Every row gives one point. A path goes straight from each point to the next, and from the last back to the first. The post is the endless flat space through its rows: a point in 2 columns, a line in 3, a plane in 4, and so on, so that a path can go around it. Count how often the path circles the post. Going back the other way cancels.
In the rows, 128 means zero.

Post, one row:
[[110 144]]
Path (26 x 2):
[[124 170]
 [149 134]
 [111  84]
 [ 96 104]
 [140 127]
 [ 95  77]
 [ 68 131]
 [ 78 181]
 [131 198]
 [134 141]
 [101 117]
 [150  87]
 [157 164]
 [106 177]
 [ 41 156]
 [ 75 191]
 [135 173]
 [165 124]
 [107 115]
 [ 80 153]
 [ 87 211]
 [ 51 149]
 [ 70  85]
 [105 105]
 [ 72 135]
 [ 67 178]]
Times around: 2

Post, 2 rows:
[[120 154  57]
 [110 107 161]]
Path (26 x 3):
[[107  92 119]
 [ 86  91 185]
 [104  88 244]
 [141 122 147]
 [140  81 139]
 [103  76 124]
 [ 96 124 131]
 [114 197  75]
 [160 174  93]
 [143 104  81]
 [120  93 186]
 [117 132  64]
 [ 72 142  82]
 [108 144 108]
 [137 139 165]
 [131  91 148]
 [110 114 112]
 [ 95  99 174]
 [111 175 104]
 [148 128 153]
 [147 122 105]
 [101 105 124]
 [ 80 168  29]
 [117 193   7]
 [150 164  62]
 [139 120  82]]
Times around: 5

Post:
[[122 124 114  91 123  83]
 [108 103 123  89  90  58]
 [ 70 167 102 185 112 157]
 [ 83  93 136  85 112  95]
 [180 199 123 169 123 132]]
Path:
[[189 193  69 133  71  92]
 [100 216 142 177  99 166]
 [ 77 123 154 153 135 112]
 [125 132 110 139 105  80]
 [120 132  79 105  94  73]
 [136 203  75 140  59 109]
 [132 129 183 116 114  99]
 [117 126  85 146  63   7]
 [ 72 116 104 130 116 141]
 [180 180 108 137  76 102]
 [ 98 134 140 114  98  90]
 [107 127 160 160 108  94]
 [144 119 156 100 169 148]
 [115 150  66 175  23  42]
 [150 173 106 123  63 105]
 [ 84 114 120 104  57  27]
 [116 115 154 140 165  77]
 [ 84 119  92 175 149 115]
 [117 175 106 167 149 126]
 [133 136 166 131  72  92]
 [137 190  82 124  60 128]
 [146 170  67 191  65 110]
 [125  95 110 110 138  37]
 [147 127 220 107 139  81]
 [ 71 150  92  79 123 151]]
Times around: 2

Post, 7 rows:
[[131 155 150  87 141 112 125 106]
 [130 139 111 209 159 164 127 150]
 [117 145 111 157 151 130 124 162]
 [147 117  91 121  92 154 124  99]
 [ 80 146 217  88 163 103 128 151]
 [138 110 136  46 156 138 143 104]
 [142  85 137 110 137 132 147 135]]
Path (30 x 8):
[[163  85 107 150  69 152 160 139]
 [103 162 124 145 165 139 141 130]
 [131 136 147 106 130  79 129 125]
 [124 106 144 112  85  97  97 107]
 [135 207 130 120 222 141 114 122]
 [126 182 144 101 249 110 154 204]
 [172  98  72 157 155 165 155 125]
 [140 122 164  82 142 153 151 115]
 [135 123 135  84 102 151 125 127]
 [103 158 146 124 148  88 109 171]
 [163  77 107 145 154 148 136  92]
 [ 96  86 165 131 159 172 145 133]
 [119 157 143 156 127  92 108 147]
 [152 164 116 139 213 168 120 131]
 [ 96 173 166 132 187 158 128 173]
 [176 108 131  92 165 164 188  82]
 [131 118 131 125 113  52 139 120]
 [114 138  85 146  79 123  82  84]
 [ 98 129 190 144 226 217 120 144]
 [162 169 122 116 109 135 118  84]
 [133  70 153 130 152 139 171 170]
 [132 113 170  63 213 137 172  84]
 [ 85 131 143 162 119 102  92 140]
 [160 184 137  54 233 103 116 126]
 [148 111 145  94 110 185 137 104]
 [106 150 192 108 190 108 150 164]
 [ 96 138 140 119 205  85 163 164]
 [ 84  91 151 142 149 165 126 117]
 [113 176 143 134  93  95  81 120]
 [150 132 151 160 107 167 122 132]]
Times around: 4

Post:
[[127 161 119 195 111 129 121 174 162]
 [167  49 133 107 163 133 151 104  27]
 [ 72 101 124 126 161 118 175 136  65]
 [170 132 162 121 148 150 190 128  52]
 [103 108 115 167 143  80  93 109 161]
 [ 93 132  87 127 152 114 180 189 207]
 [ 93 125 137 129 148 146 109 122 149]
 [ 75 111 175 139 102 138 132 134 115]]
Path, 27 rows:
[[ 33 119 185 153  93 129 153  90 127]
 [ 92  23 151 131 141 164 163 194 128]
 [190 108 174 118 137 152 171 160 149]
 [123  94 223 167  78 151 118  62  73]
 [ 35  60 115  72 172  93 227 132 132]
 [ 77 141 185 156 116 134 142 153 139]
 [178  85 113 171 106  90 152 191 143]
 [122 120  84 144 108 130 147 189  64]
 [101 101 185  93  73 144 110 114  39]
 [127 147 176 151 156  61  98 107 132]
 [195  16  84 116 108 104  73 133  78]
 [ 84  25 103  71 140 142 149 112 140]
 [ 84  98 159 128 135 166 165 131  69]
 [117  26 178 107 128  98 202 134  56]
 [165  99 142  81 170 125 165 144 115]
 [141  25  49 133 177  19 133  88  51]
 [ 89 166  82 189  99  93 183 172  74]
 [ 66  88 113 165 124 116 132 105 175]
 [104 104 175 149 126 136 199 141  50]
 [207  92 118 109 201 102 117 120 143]
 [153 125 118  93 125 141 171 196 123]
 [152 151 116 123 156 123 134 102 168]
 [ 83 154 138 111 151 137 188 150  94]
 [125 201 117 194  85  94 124 101 145]
 [173 107 133 178 125  84 137  96 137]
 [120  46 118 145 178  84 143 146 142]
 [106 116 171 116 153 110 201 101  99]]
Times around: 3

Post, 11 rows:
[[178 143 125  93 133  96 140 141 103  88 168 113]
 [102 118 159  98 123 191  95 140 138 138 186 128]
 [179 104 146  92 137  98 163 161 109  90 108  97]
 [ 76 155 127  88 135 125  68 129 128 127 109 112]
 [105 135  97 102 143 157 102 141 158 178 135 149]
 [ 95  98 153 146 111 145 100 131 115 150 151 160]
 [ 75 118 110  97 136 168 115 122 142 137 144 177]
 [102 137  86 149 133 121  95 153 167  99 111  75]
 [152 152 125 108  98 114 146 194  96  88 131  95]
 [115 126  92  70  89 140 105  97 144 145 121 137]
 [193 140 123  90 127 121 123 157 123  71  89 115]]
Path, 30 rows:
[[160 139 158 103 116 131 126 180 130  93 121  75]
 [157 120  86  95 163 154 112 163 187 155 156 195]
 [ 73 130 140 106 194 104  69 144 116 154 142 140]
 [ 93 138 133  92 147  67 100 103  72  86 134 111]
 [139 148 122  56 120 156 118 149 105 135  68  82]
 [128 136 104 108  92 200 107 180 123 129 152 173]
 [144  45 139 124 153 170 143 154 175 107 185 137]
 [156  57 109  93 110 123 158 118 185  89 136 150]
 [ 97 149  54  83  98 170 122  97 228 135 103 143]
 [124 140 102 115  38 145 159  96 112 106 141 142]
 [168 118  43 109  97 175 150 135 153 210  38 136]
 [106 177  65 108 162  86 118 155 122  92 155 104]
 [141 139 139  82  80 154  68 132 141  87 182  64]
 [160 141 141  43 130 131 123 183 166  89  94 104]
 [137 162 129  85 156  59 139 136 110 120  70 147]
 [171 109 165 117 184 147 178 147 121 120  65 119]
 [112  99 110 168 106 165 129 123 176 176 168 146]
 [130 172 103  16  84  82 136  86  80 143 134 139]
 [112 155 133 139 112 173 130 181 111 145 201  70]
 [151  73 144 125 130 159 142 147 125  96 185  71]
 [104  60 118  49 143 167  79  85 181 138  86 155]
 [136  96 134 143 153 165 138 172 115 121 216 109]
 [136 114 142 109 118 152  95 163  76 117 170 130]
 [193 104  69  72 146  93 187 173 122 120  68 198]
 [130 129 221   7 119 158 105 199 123 165  74 133]
 [ 89 150 144 113 154 198  69 116 213 161 181 109]
 [ 94 166  64  97 125 112 127 102 141 179 122  88]
 [156  99 143 153 140 149 127 194 128 102  74 109]
 [ 95 132  92 183 136 141 121 120 109 112 142 141]
 [155 123 133  44 101 171 168 140 120 164 114 154]]
Times around: 2

Post, 13 rows:
[[148 125  89 103 133  94 140 113 122 145 139  96 126 141]
 [157 126 111  69 124  96 145 129 151 115 156 126 135 198]
 [ 96 135  93  76  88 178  94  94 147 153 165 176 120 106]
 [166 113 138 107 116  63 169 138 136 148 135 123 120 169]
 [116 115 161 139 148 119 143 126 124 121 110  97 147  84]
 [154 113  50  97 117 126 180 137 154 115 143 145 103 150]
 [133 104 160 147 116 120  88 121 150 120 121  70 137  93]
 [198 109 103  74 139  97 149 138 143 125 139 165 150 174]
 [127 151 139 136 110 142 107 125 118 110 112  88 144  88]
 [128 108 194 190 111 119  91 105  99  88 117  75 146  72]
 [ 64 134 105 116  79 141  92 119 130 138 140 117 182  97]
 [132 100  92 118 130 134 123 124 125 124 123 155 110 162]
 [147 150 140 155 144 104 138  96 152 120 132 103 174 131]]
Path, 29 rows:
[[112 119 128 128  77  97 148 142 128  84  98  67 150  56]
 [112 149 175 165 111 167 162 114 139 128  96  52 129  49]
 [123 179 112 124 143 118 137  70 133 135 122 107 249 143]
 [111  70 142 117 124 120 111 101 127 151 131 151  69 130]
 [150 145 143  89 110  32 161 151 128 114 151  75 146 126]
 [148 129 111 176 133  70 151 112 100 108 156  71 135 150]
 [197 130  82 149 132 146 141 129 134 111 142 101  95 125]
 [183 164 105 125 164 136  99 130 147  76 127 131 159 140]
 [113 132 110  91 125  93 154 147 158  75 134  96 117 147]
 [ 93 122 144  92  86 137 100  76 151 100 151  90 138 111]
 [133 138 151 102  63 119  98 131 125 146 128  77 125 115]
 [131 113 147  94 136 131 121 114 130 130 151  93 137  99]
 [166 140 131 121 146  87 158 112  91 123 164 159 151 141]
 [142 134  50 113  85 108  87 152 111  85 126  79 172  80]
 [ 90 115 119  77  91  93 150 118  95 153 133 132  97 138]
 [154 147 118  69  91 118 108  77 164 119 171  93 197 154]
 [163 149 102  73  96 117 141 155 125 153 125 148 126 201]
 [169  99 154 161 124 170  98 115 117 112 136 160 117 136]
 [142 132  95 170 202 186  93 115 139  87 121 127 146 144]
 [ 98 135 133 159  98 114  63 144 104 121 121  76 101 135]
 [141 131 119 115 174  73 166 130 118 106 100  84 130 118]
 [171 173 113  41 132 107 136 104 152 117 146 105 134 206]
 [126  92 129 188  98  86 134 103 119 110 141  64 174 112]
 [140  90 173 145 125  93 146  95 131 155 125 118 108 110]
 [134  96 148 108 152  97 153  98 150 136 106  89 118  89]
 [170 105  73 161 151 127 148  89 140 139 116  75 170  91]
 [108  98 131  78 116 148 134 173  99 108 144 132 143 141]
 [138 129 128 112 138  88 179 159 154 131 136 155 136 171]
 [ 97 115 110 103 120 120 107 123 151 170 121 157 134 134]]
Times around: 3
